Every row gives one point. The points of each table are mixes of a few directions, plus a little noise. Count the directions of each table, and those that both share. Where both have some left over, give the other angles between the two spaces (their principal angles), to ten degrees, smallest first.
In the rows, 128 means zero.

First:
[[153 163 125]
 [163 175 124]
 [ 49  21 136]
 [164 178 124]
 [135 138 128]
 [102  93 131]]
Second:
[[ 95 133 117]
 [222  72 128]
 [115 207 173]
 [ 94 114 107]
 [113 116 115]]
Directions: first 1, second 2, shared 0; angles 40

First (5 x 4):
[[128 145 114 125]
 [125 161 100 123]
 [135  63 184 137]
 [119 213  54 115]
 [136  56 189 138]]
Second, 5 rows:
[[ 86 180  92 129]
 [196  46 188 125]
 [165  80 161 126]
 [ 98 165 101 130]
 [ 95 170  99 129]]
Directions: first 1, second 1, shared 0; angles 30

First (10 x 8):
[[ 96  82 143 149 192 185 143 178]
 [171 159  91 121  64  57 100  47]
 [ 96  98 172  84 182 180 185 176]
 [117 172 146 166 104 130  53  99]
 [149  85  96  94 137 114 236 198]
 [125 179 156 112  95 114  78  70]
 [129 136 158 213 122 140 111 143]
 [135 143 110 163 101 118 157 205]
 [126 134  83 100 121 114  82 105]
 [133  91 126  79 158 129 133  61]]
Second, 7 rows:
[[154 128 103 124 104  93 151 124]
 [101  85  97  60 185 158 114 120]
 [ 81 140 191 157 165 190  83 141]
 [156  79  35  43 137  88 165 108]
 [150 128 107 125 105 100 147 124]
 [ 92 172 220 205 131 177  86 147]
 [163 167 142 183  68  87 151 132]]
Directions: first 5, second 2, shared 2

First (10 x 9):
[[107 132 103  70  91 156 118  92 128]
 [151 136 155 187 150  90 116 185 132]
 [138 113 141 162 163 122 157 126 122]
 [105 151 100  54  57 145  76 120 135]
 [150 156 153 170 120  83  78 213 140]
 [116 133 114  93 102 142 117 113 131]
 [161 136 167 211 165  76 115 206 133]
 [103  93  99  81 142 182 194  24 113]
 [121 125 120 111 122 139 132 111 126]
 [127 100 128 143 169 143 181  85 118]]
Second:
[[103 110  91 117 142 117 145  99 142]
 [122 103 147 129 137 182 122 111 157]
 [126 148 112 132 113  80  97 169 135]
 [129 117 143 145 137 142 114 141 151]
 [ 72 122   7  79 132  39 169  71 123]
 [152 149 153 109 111 151 154 109  75]
 [146 126 185 118 106 212 104 127 133]
 [175 150 186 194 146 100 119 199 108]]
Directions: first 2, second 4, shared 2

First:
[[123 126 122 122  96 131 101 167 119 142 141  89]
 [156 136 161 129 161 116 145  81 131 120  83 161]
 [136  81 174 133 143 131 140 104 123 127  92 144]
 [127 115 133 127 145 125 135 124 136 123 111 140]
 [ 60 149  23 132 113 141 132 184 155 114 226 123]
 [160 128 161 111 114 113  88 161 118 150  77  89]
 [137 149 146 148 105 151 160  50  97 121 175 145]
 [123 141 105 120 145 116 121 154 145 124 116 132]]
Second (11 x 12):
[[110 133 135 120 117 119 149 133 146 112 103 139]
 [ 99 113 104 157 129 168 113  99 126 162 110 135]
 [117 148 139 107 137 111 127 144 111 105 130 132]
 [194  94 122 157 117 124 135 146 139 178 153 108]
 [135 133 130 124 134 125 121 130 120 122 139 124]
 [140  94  96 188 130 161 105 129 104 217 140 119]
 [162 109 115 174 137 123 114 177  84 210 154 113]
 [122 172 166  46 134  95 139 108 154   7 134 131]
 [127 132 141 116 114 105 157 150 142 116 108 136]
 [ 57 133 105 140 130 175 109  77 127 127  92 148]
 [142 146 153  78 128 107 138 110 155  53 140 124]]
Directions: first 4, second 4, shared 0; angles 60, 60, 70, 80

First (10 x 14):
[[139  92 129 154 157 124 128 113 141  99 156 134 102  61]
 [120 141 136 121 106 116 123 118 128 151 117 129 148 183]
 [127 120 134 136 129 119 124 113 134 131 133 132 130 135]
 [133  99 134 150 144 117 124 107 143 113 149 135 115  96]
 [115 139 144 124  98 106 118 103 135 161 119 130 156 211]
 [132 168 103  92 128 165 145 188  99 122 100 110 126 111]
 [127 153 119 108 121 143 134 156 113 133 110 121 133 138]
 [137 111 122 141 151 136 131 131 130 103 143 128 108  70]
 [144 112 110 135 165 154 139 157 120  85 141 123  94  25]
 [109 146 149 118  83  97 114  95 136 178 114 134 170 249]]
Second:
[[145 110 110 138 170 155 139 157 122  82 144 125  91  20]
 [128 176 106  89 117 160 143 183  96 133  94 112 136 137]
 [130  71 152 172 147  93 112  65 163 117 169 146 115 105]
 [134 156 105 102 133 162 142 179 102 117 107 113 120  97]
 [119 159 127 105 102 128 129 139 117 154 104 123 150 190]
 [126 129 131 126 126 126 127 124 129 133 127 129 132 139]
 [123 165 119  99 109 144 135 159 109 145 101 117 144 166]
 [126  78 153 169 135  90 111  65 160 127 162 146 123 128]
 [115 147 139 116  98 113 121 115 130 161 113 129 156 207]
 [133 121 122 132 143 137 131 137 127 111 134 127 113  90]
 [129  95 146 156 132 103 116  85 151 127 151 141 125 130]]
Directions: first 2, second 2, shared 2

First, 9 rows:
[[130 130 127 129 129 131 131 127 137 130 126 130 135 131 131 133 128 133
  129 131]
 [130 131 126 129 132 133 134 130 147 132 124 131 146 134 132 140 128 139
  128 136]
 [119 115 137 123 109 107 108 122  50 113 142 118  66 100 110  80 129  86
  124  96]
 [121 116 136 123 111 107 109 122  53 113 142 116  68 102 110  84 129  87
  124  99]
 [136 141 119 133 148 150 149 135 212 144 112 140 196 157 148 177 127 174
  133 162]
 [131 134 124 130 137 139 139 130 167 136 121 134 159 141 137 151 128 150
  131 143]
 [123 121 134 125 116 114 115 123  76 118 139 120  88 111 116  97 128  99
  125 107]
 [122 117 136 124 111 109 110 123  58 114 140 117  72 104 112  86 129  89
  124  99]
 [139 147 114 136 157 161 160 138 249 150 105 146 225 171 158 200 127 195
  134 176]]
Second, 10 rows:
[[ 84 104 162 102 115 159 189 119 147  31  90 126 154 111 113  77 104 156
  141  98]
 [123 152 116 154 137 129  90 121 120 188 144 135 112 142 153 160 140 103
  114 125]
 [142 112 126 123 121 118 138 136 134 112 132 127 132 130 111 116 125 135
  138 138]
 [158 128 134  88 134 115 150 139 113 100 110 113 138  97 117 120 126 161
  129 142]
 [145 139 139  94 124  93 154 182 116 131 114 128 116 104 143 138 130 175
  123 106]
 [ 75 113 128 183 109 147 116 119 161 141 150 153 117 176 133 121 124  90
  135  99]
 [143  94 130 105 131 154 152  83 135  47 113 108 166 114  78  82 114 126
  147 170]
 [169 117 125 101 121  90 146 169 123 121 130 123 124 116 113 126 130 160
  136 140]
 [144 171 103 154 153 127  62 108 101 222 149 127 109 134 161 183 150  91
  103 146]
 [ 97 150 117 175 135 148  83 103 130 187 147 141 113 156 156 156 137  83
  114 117]]
Directions: first 1, second 4, shared 0; angles 90

First, 11 rows:
[[113 138 126 103 144 139 118 125 129 152 122 138 107 108 109 125 125 142
  107 125 123 113 139  95 119  76 119 120  93 133 115 136]
 [141 141  99 148 115 136 129 102  87 133 129 143 126 148 149 140 118 109
  150 102 135 124 123 127 131 162 126 133 123 128 141 123]
 [136 102 152  89 207  75 132 177 212 174 114   7 131  23 167  39 112 176
   72 211 185 160 192 121 113  27 129 128 201 124 106 140]
 [127 155  92 150  90 165 122  81  56 123 133 201 113 184 120 177 126  98
  163  68 104 103 101 115 131 177 122 128  72 131 144 123]
 [115 120 147 105 148 122 125 147 162 135 123 112 123 101 112 113 131 148
  101 150 127 128 140 116 122  80 126 123 125 130 113 136]
 [ 83 144 144 102 104 173 111 118 120 114 129 216 101 159  45 178 150 134
  113  95  69  89  97  91 123  95 117 112  33 138 109 137]
 [131 129 131 165  70 146 136 117  98  73 140 185 149 200 107 180 148  94
  171  95  94 125  80 165 146 222 139 130 120 126 147 114]
 [142 136 107 153 108 133 132 107  92 121 132 142 133 156 148 143 123 107
  157 105 130 128 118 140 133 176 129 134 130 126 144 120]
 [140  95 169 142 123  96 144 171 184  86 133  82 167 126 134 111 146 131
  130 171 133 159 121 183 141 165 147 131 198 121 131 121]
 [158 126 102 136 163  98 136 125 125 164 123  57 133  87 197  81 101 130
  127 150 182 151 167 132 123 121 130 141 184 123 138 127]
 [122 126 136 117 137 127 126 136 141 132 127 122 124 116 121 122 131 136
  116 138 128 127 132 123 125 107 127 125 126 129 120 131]]
Second, 11 rows:
[[ 87 143 215  94 103 164 116  88  93 112 134 168 111 144 133 155 137 126
  126 149  91 122  76 149  58 211 188 141 187 118  75 116]
 [151 129  76 136 138 119 125 147 145 161 136  98 114 107 139 116 116 148
  122 131 150 137 162 122 137  91 113 131 103 121 136 118]
 [158 118  51 146 159 100 136 153 150 153 118 100 136 108 121 105 117 130
  121 104 159 128 176  92 184  39  71 115  65 142 169 143]
 [ 87 152 159  77 154 155 113  77  87 152 108 177  96 115 108 131 119 123
  102 109 110  91 119  64  93  81 126 117  97 143  95 151]
 [146 146  65 161 116 128 122 177 158 148 142  80 117 112 132 128 131 156
  137 125 142 125 164 145 174  79 102 134  81 113 178 136]
 [ 79 131 245  94 102 158 126  77  86  79 123 190 136 164 120 156 146 102
  131 140  80 116  56 147  67 230 188 134 202 130  78 128]
 [148 128  82 133 137 123 123 146 143 164 136 100 114 107 144 116 116 149
  122 136 150 140 158 127 127 102 118 134 110 118 130 113]
 [ 98 135 177 114 126 139 130 101 104  98 114 168 138 147 107 139 138 104
  128 113 102 105  97 115 123 142 132 119 136 141 122 151]
 [170 110  50 168 141  93 141 174 165 137 129  82 148 120 128 106 123 132
  135 116 161 142 171 129 194  75  80 121  89 132 181 133]
 [166  85 117 134 148  90 147 126 141 126 125 120 155 130 143 105 117 113
  127 140 153 165 132 132 121 159 130 126 165 134 106  98]
 [120 129 170 149  84 138 129 145 133  84 142 124 144 156 132 152 150 125
  153 144 105 135  96 190 130 205 161 140 176 112 139 122]]
Directions: first 3, second 4, shared 1; angles 40, 90

First, 10 rows:
[[119 135 119 136 151 124  88 138 125 103 105 175 126 170 166 150 103 147
  179 114 131 184 148 142 156 136 136 152  93 160 114  81]
 [140 127 172  77 124 156 180 158 136 168 169  96 186 139 140 177  82 183
  120 110  97 171 167 161 122 111 128 102  82 177 136 108]
 [165  60 200 108 139 108 132 109  86  45 104  94 116 117 154 150  87 133
  152 113 126 141 160 111 149 167 135 151 159 124  80 143]
 [120 113 132 131 147 108 127  92 107  92  95 120 102 138 138 117 138  97
  153 156 143 129 135 112 129 150 123 169 146 114 115 125]
 [121 167  84 157 105 140 105 154 159 170 149 163 127 116 105 108 152 130
  101 111 127 101  95 138 124 103 132  94 127 117 147 136]
 [103 137 104 143 129 111 119  87 124 119  99 130 117 148 119 111 169  88
  144 157 152 117 121 112 114 136 121 161 135 101 141 115]
 [147  93 155 113 103 123 160 119 120 125 147  63 141  71  87 116 145 109
   67 137 128  71 100  91 104 132 120  91 170  97 139 191]
 [134 104 123 116 158 120 121 157 119 117 134 117 123  95 131 128 101 133
   97 147 123 131  97  89 140 137 119  98 119 161 135 159]
 [112 188  92 144 131 155 138 140 154 189 143 174 107 153 135 110 136 139
  146 126 116 133 140 183 127  96 133 142 116 134 126 103]
 [120 157 102 155  92 133 110 123 150 151 134 150 136 133 105 116 165 120
  122 109 137 101 116 142 116 112 135 119 134  97 144 122]]
Second, 9 rows:
[[138 160 123 128 129 116 168 124 140  86 136  86 119  68  94 145  21 130
  149 151 100 152 165 111 141  96 102 171 151  92 106 112]
 [122 114 143 118 108 112 143 127 115 150 122 127 132 125 136 110 124 134
  124 125 118 129  94 135 137 126 135 156 123 126 125 122]
 [141 154  57 162  75 136 133 136 139 181 133 139 142 141  96 131 143 117
  140  89 182 138 131 165 116 107 117 109 117 103 147  90]
 [ 70 144 249 112 118 115  79 107 152  71 150 135 146 175 104 155 122 162
  119 161  36 139  85 114 137 117 143 151 105 141 125 120]
 [118 114  99 134 122 137 101 131 126 185 104 189 150 160 186  91 228 126
  126  90 154  95 112 151 119 148 164 126 113 138 147 126]
 [134 145 122 133 164 133 144 107 126  88 127  99  87 123 107 139  97 106
  149 170 134 138 168 118 124 128 102 136 151 121 112 134]
 [136 102 117 132 127 131 128 124 103 159 123 126 104 168 123 118 176 108
  120 132 172 128 106 144 118 149 120  99 122 150 133 139]
 [129 122 126 128 127 133 115 138 132 134 130 140 141 129 136 130 144 134
  119 114 130 122 125 126 127 132 135 110 122 135 135 133]
 [163  95 116 107 184 139 140 158 120  98 126 114 132  63 168 129  99 135
  108 122 128 111 165  89 134 150 131  96 146 148 121 176]]
Directions: first 6, second 6, shared 2; angles 70, 70, 70, 90

First, 11 rows:
[[132 121  88  52 207  53 205 201 127 120 225  97 221 131 110 198 216 249
   84 170  77  49 118 198  48 100 210 146 138  66 178 217]
 [104 127 127 120 160 127 110 133 103 116 139 141 133  93 130 128 131 150
  136 128 102 136 144 121 128 131 113 102 153 142 125 102]
 [125 130 139 149 109 149 105 108 126 129 101 138 103 123 132 108 104  98
  142 116 140 150 132 108 150 135 104 120 128 147 115 101]
 [138 129 131 134 114 130 133 124 137 133 120 124 123 141 128 126 125 116
  126 127 139 127 122 128 131 128 132 137 118 124 129 135]
 [153 127 126 128 104 121 154 132 153 139 128 112 134 164 125 135 133 118
  115 133 150 112 110 144 119 122 152 156 104 106 136 163]
 [130 129 135 141 112 139 119 116 130 130 113 131 114 131 130 117 114 107
  134 122 138 140 129 118 140 132 117 128 124 137 120 117]
 [138 130 142 155  89 151 113 104 140 136  94 131  98 143 133 107 100  81
  137 116 156 149 124 111 153 134 110 134 113 139 114 114]
 [ 95 125 115 101 189 110 122 150  94 111 164 139 154  81 126 144 152 185
  128 136  81 122 148 132 110 126 126  98 164 134 135 112]
 [115 129 136 143 126 145 101 113 116 124 110 141 108 110 132 112 109 111
  142 118 126 151 138 107 146 136 101 111 138 150 116  94]
 [150 129 130 135  99 128 144 124 151 139 118 117 124 161 127 128 125 107
  121 128 152 121 113 136 128 125 141 151 105 115 131 153]
 [128 130 141 154 100 152 105 103 130 132  95 136  97 129 133 106  99  86
  141 114 147 154 130 105 155 137 103 124 122 148 112 101]]
Second (10 x 32):
[[ 98 146 123 122 141 136 156  97 158 100  96 108 133  96 103 148 114 120
  128 101 141 150 170 107  93 133 122 129 126 135  88 136]
 [114 114 137 135  70 151 120 119 151 145  84 136  92 132 116 105 105  59
  132 105 155 156 112 103 169 143 102 140 104 153 116 105]
 [128  91 110  57 103 126 120 185 117 168 170 147 110 112  78 125 156 131
  140 139 111  85  54 148 190 124 151 151 109 136 159 122]
 [183 167 150 187 156 142  97  82 103 109 131 123 125 157 171 120  99 153
  148 144 141 129 156 132 104 114 129 112 147 108 118 132]
 [105 147 123 115 127 151 147  88 163 105  90 110 112  90  83 143 103 106
  144  95 153 148 158 102 114 131 122 138 114 141  78 130]
 [108 114 110  77 135 121 145 155 134 134 147 127 133  99  87 145 149 143
  129 126 115 108 110 136 135 126 144 139 121 130 131 135]
 [132 103 121 105 126 108 123 175 108 152 166 143 138 138 132 125 157 146
  118 150 104 101  90 150 151 125 140 130 131 123 167 129]
 [117 133 122 105 123 143 137 114 145 121 114 120 114 102  90 137 118 118
  142 111 139 130 131 117 131 128 130 139 116 136 103 129]
 [156 155 145 193 169 112 120 105 104 105 135 122 160 165 198 127 124 165
  113 149 121 138 173 137  76 121 124 100 160 104 138 139]
 [140 110 143 184 129  91 117 161  96 142 147 145 164 190 219 107 153 140
   86 162 102 134 127 147 116 134 115 102 154 114 186 124]]
Directions: first 2, second 4, shared 1; angles 80

First, 8 rows:
[[183 100 117 130 152 114 128 114 182  97 117 149 112 113  98 124 147 117
  103 111 157 109 107 105 122 143 129 130 141 173 141  94]
 [187  98 117 131 153 113 128 112 186  95 116 150 111 112  96 124 148 116
  101 111 159 108 105 104 122 144 129 131 142 176 142  91]
 [174 105 119 130 148 117 128 116 173 102 119 145 114 116 102 124 143 119
  107 114 152 112 110 110 123 141 129 130 138 166 139 100]
 [ 80 153 137 125 107 140 128 140  80 156 138 110 142 141 154 132 112 138
  150 142 103 144 147 148 133 115 127 125 117  89 117 158]
 [ 66 160 140 125 101 144 128 144  66 164 141 105 147 145 162 133 107 141
  157 146  95 150 152 154 135 111 127 125 114  77 113 167]
 [211  86 112 132 164 107 128 106 209  81 111 159 104 105  83 122 156 111
   90 104 171 100  95  94 119 151 129 132 147 195 148  76]
 [ 84 150 137 125 109 139 128 140  85 153 137 111 141 140 153 131 113 137
  148 141 105 143 145 146 133 115 127 126 118  93 118 155]
 [ 40 173 145 124  90 151 128 151  42 178 146  95 154 152 176 135  99 145
  168 154  82 158 163 164 138 103 127 124 108  58 108 183]]
Second, 10 rows:
[[114 141 153 116 156 157 113 112 157 155 157 103 142 126 201  96 148 168
  159 161 181 211 144  55 156  85 134 103 139 127 153 127]
 [144 108 100 125 115  93 155 142 118 116 103 142 134 141  86 162 115 102
  111 119  73  63 118 170  99 164 119 141 106 129 109 138]
 [114 152 156 135 139 157 100 111 123 137 155 120 111 109 152  95 136 160
  145 122 180 183 142 113 160  94 149 122 157 125 141  96]
 [139 117 110 126 123 103 144 134 116 123 116 138 129 134  99 148 119 120
  121 118  95  89 125 162 114 148 129 138 117 128 115 122]
 [141 115 106 131 114  98 145 139 108 114 108 145 123 133  78 155 114 108
  112 108  84  69 121 182 107 159 128 145 116 128 109 123]
 [109 158 161 150 119 176  85 118 118 118 147 126  95 101 133  91 133 131
  124 109 187 170 128 121 156 101 136 128 165 128 141 115]
 [120 143 146 128 142 145 113 115 128 140 150 120 122 117 153 106 136 158
  146 130 164 172 141 111 151 102 144 121 145 126 138 104]
 [118 135 142 130 126 154 113 127 142 128 133 119 128 125 152 113 136 122
  126 140 154 155 124  92 135 115 117 120 134 130 140 150]
 [151  87  79 128  90  85 170 164 129  95  68 149 144 157  61 189 108  44
   78 125  32   7  91 171  64 199  82 148  80 134 101 198]
 [131 123 127 110 156 113 142 118 140 154 143 117 149 137 164 127 135 168
  157 150 131 159 146 104 137 112 142 116 121 126 133 108]]
Directions: first 1, second 3, shared 0; angles 80

First, 8 rows:
[[131 135 126 136 123 141 153 124 139 127 125 124 131 125 115 127 121 118
  120 127 135 118 134 126 130 123 120 133 128 126 127 119]
 [119 123 129 122 134 106 102 133 111 126 130 137 127 130 143 128 143 134
  137 128 115 141 122 135 123 136 141 122 126 132 131 147]
 [108 118 125 118 126 112  94 127 119 140 139 124 112 150 152 130 132 141
  131 128 129 154 119 130 135 145 128 132 125 147 122 123]
 [109 150 121 153 113 135 189 114 154 114 126 121 138 139 109 115 127  87
  102 118 145 114 159 135 136 127  98 143 120 137 127 109]
 [ 98 141 124 144 122 109 152 120 134 115 129 132 135 141 130 119 146  97
  115 117 127 132 149 145 130 139 115 134 120 141 132 131]
 [249 110 147  98 152 197 109 155 117 144 102 132 140  50  84 151  81 190
  167 157 117  79  83  88 106  75 167  97 159  61 132 138]
 [123 122 127 123 123 134 118 125 131 139 134 118 116 141 133 131 117 135
  124 130 138 136 123 122 137 133 123 134 127 138 122 111]
 [ 90 126 125 131 127  89 107 125 116 121 137 137 125 150 155 123 157 120
  128 120 117 152 133 146 129 151 131 129 120 148 132 144]]
Second, 10 rows:
[[130 130 129 128 154 135 138 102 119 123 144 139 122 137 169 144 115 130
  112 137 128 125 137 137 136 146 126 143 146 117 112 118]
 [125 126 127 129  87 117 112 171 143 135 101 111 140 115  63 103 150 124
  153 112 128 132 114 113 113  99 131 103 101 146 157 147]
 [130 135 133 133 154 134 138 110 123 120 140 138 135 141 161 141 124 130
  114 129 125 125 137 138 127 140 125 143 146 119 126 130]
 [128 139 138 140 133 127 130 141 135 119 122 129 156 139 119 125 145 126
  128 113 123 127 130 131 110 118 127 129 133 130 156 152]
 [125 105 108 107  85 121 111 137 127 151 119 112  83  96  93 115 113 129
  148 145 138 133 113 110 151 124 133 107  96 139  97  96]
 [129 115 116 113 146 136 134  86 110 136 152 137  85 122 179 148  93 132
  113 157 134 126 134 133 160 158 127 142 138 115  75  85]
 [127 114 116 114 116 128 123 117 121 140 133 125  94 113 131 129 110 130
  131 146 134 129 124 122 149 137 130 124 118 128  97 100]
 [126 108 110 108  95 123 115 129 125 148 124 116  84 101 106 120 111 129
  143 146 138 132 117 114 151 129 132 112 103 135  95  95]
 [130 164 160 164 159 129 141 155 144  96 118 138 214 168 123 126 173 124
  118  84 111 124 139 143  76 107 123 140 155 127 207 200]
 [129 145 143 144 149 130 137 132 133 112 128 135 165 149 137 131 145 126
  119 111 120 126 135 137 107 124 125 138 145 124 159 157]]
Directions: first 3, second 2, shared 0; angles 50, 80
